Every row gives one point. Any point is a mix of the corners, with weights that add up to 1. It lies inside the corners' shape when no weight is negative. Is each point inside? If not, which corners have a negative weight?
In the rows, 128 means zero.

Corners:
(1): [ 66 111]
(2): [118 190]
(3): [173 112]
Points:
[ 81 159] => outside (3)
[138 155] => inside
[ 86 134] => inside
[ 74 179] => outside (3)
[ 64 144] => outside (3)

Corners:
(1): [130  71  77 112  94  88]
(2): [104  44 191 137  37 218]
(3): [142 118 132 132  88  29]
(4): [ 97 151 101 210 215  97]
(5): [ 68  99 121 137 220  51]
(6): [154 105 101 109 206  78]
(7): [134 113 108  64  83 134]
Points:
[122  90 107 112 112 109] => inside
[139 103 125 111  81 121] => outside (5)
[112  65 150 133  76 163] => inside
[107 116 112 143 143 101] => outside (6)
[114  93 135 126  84 112] => outside (6)
[118  97 122 154 140  76] => outside (7)
[104 132 146 215 216  83] => outside (1, 7)
[111 126 113 160 165  84] => inside
[116 104 144 139 196 139] => outside (1, 3)

Corners:
(1): [ 63 119 184  86  75  75 148  50 157 200 135 209]
(2): [116 129 153 114 159 154 121  71 149 111 148  64]
(3): [204 169  63 149 135  95  46  73 176 190  89 169]
(4): [ 60 107 178 174  91 158 100 136 123 136  78 123]
(5): [187 221  66  67 190 161  71  98  97  75 184 183]
(6): [153 199 161 145 121  82 150 175  78 141 149 172]
(7): [178 174  87 107 196 170 144 177 197  93 179 206]
(8): [106  83 194 178  73 190 194  98 160  88  79  93]
(9): [ 96 101  66 111 129 117  83 170  87  81 157 107]
(10): [126 107  92 188 171 197  83 145  34  91 171 142]
(11): [ 85 194  57 166 177 106 132 118 131 121 100 115]
(12): [145 109 170  70 160 131 132  72 145 124 106 168]
(13): [106 154  64  91  85  84 148 200  67 218 122 119]
Points:
[114  96 205 125 127 176 126 106 124  80 156 162] => outside (3, 11, 13)
[115 145 116 132 150 152 128 144 104 101 129 113] => outside (1, 3)
[ 85 114 115  98 133  77 121 120 196 192  98 130] => outside (5, 6, 8, 10)
[151 177  96 120 148 101  97 107 134 171 127 172] => outside (8, 9)
[ 89 201  25 151 170  48  95 154 103 189 165 149] => outside (4, 5, 8, 12)
[124 145 115 115 113 103 116 105 136 174 122 164] => inside
[134 138 130 115 135 123 112  88 145 145 123 147] => inside

Corners:
(1): [142 198  89  75 212  92 133 154 200  91  70  42 181  88 180  79 165 155
 171 134]
(2): [199  44  93 126 122 179 105 173 124  67  98 115 100 134 141 112  73 152
 123 108]
(3): [165 115 136  70 148 109 210 164 176  86  52  19 142  63 164 102  86 165
 132 108]
(4): [118 149  91 130  59 195 125 178 113 172 119 178 106 110  77 143 172 130
 174  88]
(5): [109 126  77  58  74 119 146 161  57 171 143  63 138 157 161  69 113 175
 162 143]
(6): [144 106  88  25 171 138 204  96 162 133 164 158 114 227 152 203 184 100
 107  50]
(7): [106 175 117 139 123  60 193  18 179 119 121 144  94  95 149 150  96 204
 106 169]
(8): [127 121 142  89  93 145 149 126 124  84 166  65 123 165  94 132 116 164
 148 105]
(9): [100 101 159  90 197 161 105 101 134  92 123 122 133 117 215 113 199  97
  83  63]
(10): [116 118 139 154 170 162 150 171 176 165 148  97  51 132 140 131 137  91
 118 158]
(11): [ 76 116 140 132 131 176 158 140 190 173 143  92 161 172 136 105  92 141
 140 157]
(12): [108 163 119  91 204 169 132 154 131 106  82 103 137 140  82 110  77 127
  89 105]
(13): [ 89 160 191 115  41  84 132 207 181 115 147 120 161  68 203 126  98  98
  81 139]
(14): [111  84 143 120  70 113 106 136 118 162 103 112  79 206  89 229 153  89
 164 130]
(15): [105 223  94 100  86 113  88 138 186 193  71  73 115  72 156  87  54 197
  97   7]
(16): [145 148 207  91 176 127 123 170 236 122  74  78 108 197 134  53  93 143
  91 107]
(17): [136  92 151 154 113  87 107 140 152 132 164 130 159  79  78  86 119 153
 111 165]
(18): [155 131 124 109  89 180  69 148 127 163 117 143 111 117  67  85  93  79
 190 108]
(19): [235 158 162 100 159 137 179 157 145 139 125  67 189 132 146 115 129 170
 188 117]
(20): [115 119 146  35  65 231  58  81 142 154 145 133 129 154  71 186 141 160
  42 113]
(21): [ 93 180 131 172  84 118 208 105 193 179 144  90 119 166 120 108 122 105
  31 152]
Points:
[135  91 137 105 176 153 126 146 168 100 101 138 123 119 123 137 135 109
 135 148] => outside (5, 8, 15, 19, 21)
[136 143 117 104 131 132 127 109 150 129  98  98 135 128 110  99 103 174
 132 114] => outside (6, 10, 13)
[130 111 151 138  97 158  95 151 140 122 116 120 120  81 119 132  96 138
 124 110] => outside (1, 5, 6, 16, 21)
[117 142 134 105 115 133 141 133 155 136 128 108 128 127 131 125 128 137
 123 118] => outside (2)
[142 120 165 105 181 142 154 103 188 112 127  86 132 154 100 126 133 125
 111 136] => outside (2, 4, 5, 13, 15)
[132 129 136  95 151 131 152 135 164 127 122  86 131 149 147 123 118 141
 111 120] => outside (4, 18)
[131 166 137  75 123 148 146 150 178 143 100 101 128 142 106 156  98 146
 148 110] => outside (2, 5, 9, 17, 21)
[132 128 148 112  96 162  96 179 157 164 111  76 145 124 131  94 116 135
 133 123] => outside (6, 7, 8, 12)
[119 132 145 110 107 145 130 141 150 141 122 103 122 135 128 115 110 139
 110 118] => outside (1, 6)

Corners:
(1): [130  74  87 122  92 135 124 131 155 168  70  78 122  88  76  63 174 121
 196 211]
(2): [158 194 182 125 231 200 139  87 103 135 127 140  79 152 201 160  79  74
  59 117]
(3): [183 148 116 182 106 155 159  73 141 116 186 196 137 171 139 164 137 181
 175 103]
(4): [167 134 177 118 176 164  67  99 157 116 183 161  80 159 156 195 121  88
  78  70]
(5): [171 170 113 108 139 148 108 143 109 133  56 138 104 158 149 147  84  52
  84 131]
(6): [108 184 182 133 176 168  86  58 130 133 136 166 114 125 150 194  43 106
  92  46]
(7): [123 145 189 143 172 176 123  98 157 147 147 205 115 202 169 161  64  88
  91  50]
(8): [ 48 104 100  86 115  63 146 177 141 163  93  89 146  84  46  60 201 132
 126 171]
(9): [140 123  58 145 142 100 138 149 167 159  88  92 166  84 101  79 187 148
 204 168]
(10): [100 177 184 104 144 191 102 139 153 140 150 164  55 133 231 160  66 117
  88  75]
(11): [ 58 146 141 151 178 169  50 130 100 163 144 192  85 159 174 144  73  71
  52  91]
(12): [ 98  63 142 131  86  69 130 165 107 150  88  91 115  42 147  97 131 108
  95 161]
(13): [ 90 139 130 113  77 104 103 113 127 140  70  74  88  75 136   7 190 142
 135 138]
(14): [ 71 130 167 104 113 125  86 138 125 189 139 117 152 166 184 121 126  98
 128 162]
(15): [145  91  90 107 149 113 166 110 170 116 107 182 209 121 124 136 230 137
 155 159]
(16): [176 119  62 109 174 111 138 119 173 110 116 123 151 165 106  84 120 154
 162 213]
(17): [143 152  99 165 133 155 119 125 197 133 126 153 214 135 110  99 166 112
 122 143]
(18): [114  70  34 111  75  85 193 121 165 144 106  34 184  77 107  71 201 136
 162 180]
(19): [205 122  92  86 166 201 127 116 148 126 143 165 171 199 106 159 162 171
  89  70]
(20): [ 50 158 175 146 153 190  67 176 134 112 109  94 109 197 153 133 124  88
  63 117]
(21): [164 112 130 100 165 197 162 113 152  76 210 157 168 112 130 169 121  81
 135  29]
Points:
[129 143 131 124 153 147 120 121 141 135 128 142 130 139 148 134 122 113
 110 111] => outside (1)
[130 141 133 138 144 152 117 115 140 127 119 139 113 122 159 131 110 101
 114 115] => outside (8, 14, 19)
[121 127 127 124 131 138 123 118 144 146 129 130 139 140 142 123 132 118
 129 133] => inside
[120 135 112 124 140 139 123 138 135 149 117 112 141 133 136 115 119 114
 126 151] => outside (4, 7, 13, 15)
[176 134 152 118 145 151 142  81 137 123 145 163 148 119 121 151 140 111
 117  83] => outside (9, 10, 11, 16, 18, 20)
[ 94 132 133 136 127 138 118 138 140 145 124 111 121 114 145 103 122 116
 127 130] => outside (4, 5, 15, 19)
[131 138 137 129 142 150 121 113 140 136 127 148 122 144 146 127 126 116
 114 111] => inside
